Each row is a point. Each copy is the shape, with its points in the same order, stretched, turned, moved and blurred by noise. Some copies are also mirrored. Which?
In the rows, zero is written as 128.

Shape:
[[ 74 105 110]
 [181 148 169]
 [121 158 189]
 [ 68  98 112]
 [196 135 128]
 [169  90 118]
 [ 67 153  96]]
Copy 1:
[[128 138  78]
 [165 153 187]
 [172 192 156]
 [123 139  77]
 [142 114 177]
 [109 112 152]
 [166 132  64]]
Copy 1 is: only turned
Copy 2, 7 rows:
[[111  85 168]
 [163 149  95]
 [180 132 165]
 [108  66 176]
 [114 148  57]
 [100  98  62]
 [ 80 129 193]]
Copy 2 is: only turned

Shape (10 x 6):
[[160 121 153 108 167  64]
 [161  94  81 135  64 158]
 [ 82 107 127  95 139 154]
 [129 112 170 106  66 179]
 [187  84 123 147 121 101]
 [117 156 151 107 102  71]
 [111 172 116  84 170 138]
 [145 116 174 133 142 110]
 [138  72 155 186  70 165]
 [148 168 146 125 159  72]]
Copy 1, 10 rows:
[[203 126  85 146 116 133]
 [ 63  67 211 140 155 189]
 [ 56 159 100 101 162 166]
 [ 46 114 126  64 145 145]
 [172  98 183 159 150 133]
 [121  69  57 155 110 113]
 [114 153  71 124  87 191]
 [151 140 109 133 127 109]
 [ 63 128 202 139 174  94]
 [184 103  76 182  81 130]]
Copy 1 is: only turned
Copy 2 (10 x 6):
[[157  46 148 121  76  85]
 [ 73 113 143 162 116 195]
 [176 130 178 166 158 102]
 [168 182 161 156  86 159]
 [ 83  72 129 148  80 122]
 [168  85 193  77  90 107]
 [198  72 135 115 165 136]
 [161 115 146 123  91  86]
 [ 82 193 158 149  93 121]
 [149  48 147  71 100  90]]
Copy 2 is: only turned

Shape (14 x 9):
[[150 113 192 187 164 173 160 106  84]
 [235  87 118 196 148 152 158 171 132]
 [ 94 126 122 124 157 165 156 160 101]
 [157  81 117 125 104 148  76 124 135]
 [101  86  90 113 164 162 148 101 139]
 [117 166 148 123 142 128 141 107 136]
 [103  92 168 124 123 151 164 113 114]
 [180  85  90 125 130  65  99 159 118]
 [105 106 124 168 121 146 114 112 148]
 [100 110 105 105 126 161 163  97 104]
 [ 83 177 214 149 158 125  58 155 101]
 [ 87  86  85 107 161 137 153 109  99]
 [113  82  86 114  89  84 169 111 100]
 [ 85  94 182 123 158 168 165 111 124]]
Copy 1, 14 rows:
[[152 127  64 111  52 112  91 113  69]
 [ 41  87 168 165  67  91 117 111  95]
 [169  84 126 114 135 114 124 107  57]
 [ 51 141 135 134 146 125 160 107 151]
 [137 117 129 113 146  78 168  98  59]
 [172 158 152 114 134 126 102 109  58]
 [151 131  93 144  98 128 147  96  98]
 [ 84 110 164 139 145  89 172 179 146]
 [120 147 142 112 117 103 141  83 121]
 [171 122 106 126 121 139 176 113  66]
 [180 149  98  81 159 138  46 125 119]
 [176  99 109 100 136  96 190 134  69]
 [166 121 127 141  98 126 219 161 130]
 [165 133  81 136 110 105 117  77  76]]
Copy 1 is: only turned
Copy 2, 14 rows:
[[205 117 140 188 183  90 212 113  80]
 [153 187 158 240 108 105 203  65 168]
 [165  88 145 118 134 102 174 119 151]
 [144 159  54 145 135 156 168  78 159]
 [110  76 105 138 139 173 196 121 149]
 [163 125 131 128 182 129 120 147 101]
 [146  76  97 150 158 109 167  88  88]
 [156 158 104 167  76 190 120  77 142]
 [112 150 100 121 133 130 164 112 118]
 [139  72 111 108 163 165 177  91 138]
 [238 161 107 100 170  59 113 184  71]
 [134  55 118 113 123 190 184 108 134]
 [111  84 109 107 101 202 126  42 110]
 [148  57 102 162 165  93 183 124  82]]
Copy 2 is: mirrored
Copy 3, 14 rows:
[[128  27 116  28 121 136 123 191 159]
 [184   7 127  82 106 106 216  93 127]
 [105  90  71 161 142 102 139 145 137]
 [164 129 173 108 145 139 146 116  69]
 [154 132  84 129 174  64 118 137 135]
 [ 96 127 124 121 105 121  92 131 159]
 [153 107  79  99 143 145 113 182 157]
 [133 143 134 119 128 119 227  83  97]
 [153 123 152 108 126  95 131 175 130]
 [151 129  78 144 191 110 107 141 171]
 [ 13 115 184  92  49 167 110 184  71]
 [133 143  65 136 190  78 143 145 156]
 [178 171  70 147 189 123 180 144 199]
 [129  98  70  88 128 125  90 196 143]]
Copy 3 is: mirrored
Copy 4 (14 x 9):
[[208  83 126 144 162  45 136 128 186]
 [151  72  56 123 183  23  71  72 141]
 [115 102 108 131 104 108 144 135 166]
 [117 102 163 163 168 132  90  91 152]
 [118  72 159 153  76 107 148 106 137]
 [174 123 132 155 103 124 134 152 138]
 [144  89 149 141 132 115 181 111 158]
 [103 123 131 106 162 105  77  38 133]
 [122 106 154 141 160 108 109 137 135]
 [120 106 156 169  78 103 161 104 147]
 [174 147 150 120 182 171  95 188 218]
 [104 103 164 136  73  97 156  84 147]
 [ 79 134 143 131 114  98 164  59  95]
 [160  70 161 132 117 123 187 134 171]]
Copy 4 is: only turned

Shape (16 x 11):
[[130 176 129 116 140 126 121 145 139 134 118]
 [136 117 139 117 143 127 181 114 116 134 119]
 [152 122 135 159 120 105 128 109 109  75 133]
 [127 113 113 132 147 124 112 138 109 120 133]
 [138 126 138 129 147 142 111 147 109 140 130]
 [ 47 139 139 174 118 100 157 129 130 132 128]
 [139 117 140 120 148  79 112 140 112 131 112]
 [142 112 116 113 142 100 139 125 141 124 118]
 [137 113 134 146  62 137 115 143 162 133 123]
 [143 118 135 105 137 133 115 129 126 129 103]
 [151 114 130 113 147 137 119 146 108 111 131]
 [146 155 101 137 117 136 114 140 127 137  82]
 [136 167 119 137 117 122 120 128 104 134 141]
 [133 121 132 112  92 136 109 122 135 115 131]
 [150 149 138 120 149  93 130  83 167 123 108]
 [132 121 137 118 136 127 116 141 120 108 128]]
Copy 1, 16 rows:
[[128 158 149 157 132 140 125 116 172 110 151]
 [152  94 119 141 136 150  76 161 112 137 150]
 [133 109 119  77 131 101  79 127 166 128  70]
 [118 130 151 116 117 113 113 143 133 132 109]
 [138 120 151 140 128 149 146 128 133 127 116]
 [122 136 132  75  76 131  58  58  74 102 172]
 [160 164 152  76 135 140 113 150 148 132  99]
 [138 150 120 112 139 119  83 167 138 154 129]
 [121 165  68 122 156 135 129  95  91 130 110]
 [137 140 137 129 160 139 115 147 132 140 123]
 [121 123 145 136 129 138 121 158 152 135  90]
 [136 166 150 167 170 104 108 120 131 100 130]
 [132 130 146 136 123 119 143 118 157  89 125]
 [106 142 105 111 152 134 124 127 129 125 109]
 [170 145 108  95 170 113  84 136 175 168 163]
 [116 136 139 113 125 143 112 135 148 130 101]]
Copy 1 is: mirrored
Copy 2:
[[139 101 149 119  95 115 152 120 150 123 153]
 [150 134 143 156 130 146 136 115 116 129 138]
 [131  91 113 134 145  98 109 126 124 131 116]
 [118 110  93 117 106 116 131 140 117 130 141]
 [134 112 110 105 104 136 140 122 125 137 127]
 [103 115 174 162 107 121 118 180 143 169 127]
 [145  78 125 101 102 131 107 147 110 125 150]
 [134 118 141 129 130 126 133 145 113 117 155]
 [145 136 167 103 167 117 154 158 142 148 107]
 [150 108 132 116 117 129 152 122 105 126 127]
 [132 117  93 100 113 119 129 110 110 131 136]
 [167 110 147 129 103 111 164 133 149 105 118]
 [146  87 108 125 107 110 137 132 154 142 146]
 [150 106 126 110 146 100 150 133 116 152 132]
 [133  80 183 156 144 127 155 139 122 100 144]
 [132 108 113 109 113 114 133 124 115 139 133]]
Copy 2 is: mirrored
Copy 3 (16 x 11):
[[123 135 131 145 151 118 108  90 163 116 133]
 [110 112 148 112 142 148 136 167 139 125 161]
 [129 146  97  97 103 109  77 174 139 145 161]
 [149 131 156 119 109 106 103 120 131 106 134]
 [126 129 157 105 119 122 115  90 120 114 128]
 [122 128 129 124  61 125 146 125 249 117 119]
 [134 113 169  95 153 103 101 125 152 137 111]
 [140 109 146 137 147 125 102 154 137 134 133]
 [111 109  88 152  66 113 121 103 114 176 102]
 [109 115 148 136 137 126 102 122 117 123 117]
 [135 138 159 119 124 116 100 119 103 120 147]
 [103 100 119 142 115  93  80 106 138 111 135]
 [136 144 112 109 128  86 126 114 150 120 139]
 [120 137 106 155 107 105 121 128 114 147 109]
 [118 110  98 140 193 155  88 163 164 139 120]
 [130 141 145 129 116 117 103 118 130 126 131]]
Copy 3 is: mirrored
Copy 4 (16 x 11):
[[120 143 132 103 120 121 107 118 124 168 134]
 [143 146 113 115 109 111 143 130 165 115 110]
 [131 131 126 146 162  97 102 112 148 102 129]
 [139 122 126 115 135 142  93 120 149 120 132]
 [124 124 112 103 133 138 112 124 159 139 152]
 [116 129 145 152  66 135 138  56 110 126 123]
 [128  88  99 118 138 123  82 129 156 122 104]
 [135 122 117 114 134 123 107 145 137 111  95]
 [ 98 142  94 154 156 136 150 131 108 138 132]
 [123 116 124 113 150 131 113 146 159 139 113]
 [126 129 115 113 143 129  91 144 169 118 136]
 [118 151 111 113 159 129 110  98 140 176 116]
 [149 145 115 129 129 111 114 103 128 157 149]
 [127 128 124 146 150 129 129 151 134 138 126]
 [137 117 150  93 144  85 128 139 112 132  89]
 [119 120 126 123 136 130 100 136 152 124 128]]
Copy 4 is: mirrored
